Rows are points. Examples show where two turns around zero, p and q, send a point. Write where each new point lands after one turn and then the other. Backwards means that the second turn is done in reverse. Each puzzle has new turns, and all numbers are rounded.
(in the rows, 128 means zero)

Turn p:
[173 110] => [168 100]
[127 108] => [123 109]
[150 178] => [161 172]
[ 98 132] => [100 139]
[ 92 113] => [ 90 122]
Turn q:
[106 132] => [113 144]
[167  91] => [137  75]
[110 162] => [134 166]
Where do these land?
q, then p backwards: [150 122] => [146 114]
p, then q: [129 159] => [152 147]
q, then p: [ 70 126] => [ 89 171]
q, then p: [163 105] => [133  86]

Turn p:
[ 97 135 124] => [104 141 111]
[145 116 183] => [121 127 186]
[123  92  85] => [126  84  92]
[147 169 121] => [160 160 123]
Turn q:
[111 128 103] => [100 129 116]
[166 177 111] => [139 191 125]
[115 114 181] => [150  93 166]
[120  92 117] => [123  98 105]
Where do these land?
p, then q backwards: [107  90 105] => [103  91 109]
p, then q backwards: [149 134 125] => [143 126 144]
q, then p: [162 171 155] => [162 167 161]
p, then q: [ 98  84 156] => [105  77 150]
p, then q: [124 162 100] => [118 167 110]

Turn p:
[105 158 109 143] => [103 143 113 158]
[137 173 112 149] => [132 157 122 172]
[106 138  99 150] => [108 124 101 155]
[150  78 135  76] => [155 117 125  58]
[110 149 141 123] => [106 144 142 132]
[160  72 173 127] => [165  83 167  92]
Turn q:
[131 153 152 147] => [147 142 157 141]
[105 138 117 117] => [115 150 122 115]
[110 103  90 137] => [ 96 130  93 142]
[126  82  92 135] => [ 96 104  88 144]
[186 147 112 108] => [185 112 101 115]
[110 145 206 124] => [130 131 208 110]
Where do these land?
p, then q: [133 154  97 133] => [142 153 110 151]
p, then q backwards: [105 151 189  79] => [ 66 149 175 103]
q, then p: [145  72 112 105] => [118  92  87  95]
q, then p: [147 123 126 162] => [142 102 130 154]
p, then q: [110 140 115 161] => [107 137 126 163]

Turn p:
[102  97  82 111 115 102] => [112  68 118 103 114 118]
[129 120 126 166 148 148] => [115 128 120 167 149 139]
[ 88 125  92 145 152 111] => [ 90  99  99 140 126 100]
[ 95  91 130 116 155 109] => [ 93 103 139 109 156 103]
[126 143 130 165 153  93] => [134 128 114 161 140  84]
[161 152 172 121  77 172] => [162 175 167 132  99 177]
[137 161 169 131 109 143] => [143 174 152 139 110 133]
[175 176 156  85 110 177] => [163 199 126  99 110 177]
[139  88  95 112 133  98] => [139  76 116 103 148 121]
Turn q:
[160 115  97 125 134 113] => [137  97  92 127 134 126]
[131 138 120 132 108 163] => [158 148 129 127 123 150]
[172  93 201 158  99 186] => [201 107 208 158 148 137]
[125 111 118 138 102 104] => [117 101 126 131 103 145]
[ 76 132 110 110 171 115] => [ 69 155 112 107 151 127]
[ 95 167 117  69 145 106] => [ 93 164 106  76 115  95]
[137 140 133 166 138 109] => [119 124 122 171 123 116]
Where do these land?
p, then q: [105 147 166 111 109  89] => [118 113 149 119  83  88]
p, then q: [150 121 145 182 110 141] => [149 126 145 186 141 132]
q, then p: [151 105 111 119 113 155] => [142 130 117 114 154 162]
p, then q: [114 120 121  73 188 106] => [ 81 134  92  73 141 102]
q, then p: [171 149  79 114 163 131] => [143  92  62 120 136 123]
q, then p: [127 152 135 147 138 165] => [145 160 107 154 128 123]
p, then q: [ 77 103 139 151  75 109] => [112  97 198 137 104 143]

Turn p:
[ 88 158 156 135 155 161 183 157] => [119 121 165 106 104  89 191  97]
[131 113 125  85  93 137 127  94] => [110 121  92  98 135 115 106 163]
[104 100 156 106 141 107 108 111] => [107 110 147 124 157 108  89 124]
[158  96 166  77 141  98 136 108] => [105 109 158 131 155 111 101 191]
[119 164 106 122 166  83 144 101] => [157 131 128 146 191 110 157 128]
[157 115 112 176 136 102 143 110] => [166  98 131 148 139 171 137 135]
[144 146 123 160 111 166  94 142] => [151 163 121 118  86 152 115 109]
[124 107  74 135 132 201 122 174] => [ 80 166 110 105  92 184 159  96]
[127 154 134 157  78  96  96 156] => [158 135 101 178  92 112  99 110]
Turn q:
[184  84 165  78 152  85 150 145] => [176  91 168 118  55 111 152 105]
[144  97 145 102 162 121  62 124] => [156  68 127 166 118 112  93 109]
[143 160  94 166 118 122 126 105] => [ 94 156 125 109 143 151 101 101]
[100 126 105 141 168 115 118 102] => [ 88  88 115 114 146 123 119 123]
[103 170  82 124 105 134 128 121] => [121 145 109  98 168 167 115 144]
[108 149 156 149  83 116 161 153] => [128 186 124 109 113 108 136 167]
[ 95 120  97 160 118 176 116 159] => [119 150  70 156 168 130 149 128]
[169 130 173  92 172 123 139 125] => [159  99 189 126 116  99 139 107]
[106 117 133 139  75 160 152 117] => [111 169 124 155 126 152 150 167]
Where do these land?
p, then q: [159 111  88 153 168 121 166  90] => [139 119 149 151 146 115 200  95]
q, then p: [ 95 186 153 156  92 129  76 135] => [144 200 145 176 148 130 109  95]
p, then q: [120 141 152 102 134 169 105 151] => [143 136 142 105 137 128  95 173]
p, then q: [122 139 144 129 119 127 127 179] => [103 162 125 121 114 126 108 153]
p, then q: [143 162 108  92 127 139 151 144] => [132 152 122  75 137 124 148 134]
q, then p: [110  88 164 130 124  66 123  65] => [ 87  99 100 150  80 107  71  91]
p, then q: [143 168 156 154  99 158 138 143] => [151 173 145 118  94 161 114 134]
q, then p backwards: [180  92  88 133 168 115 129 130] => [ 73 112 116 184 120 146 137 146]
p, then q backwards: [121  56 106 109 107 106 136  84] => [ 72 131  80 117 150 117  90  91]
p, then q: [ 88 136 121 124 140 150 130 159] => [ 96 124 149 109 130 140 123 164]
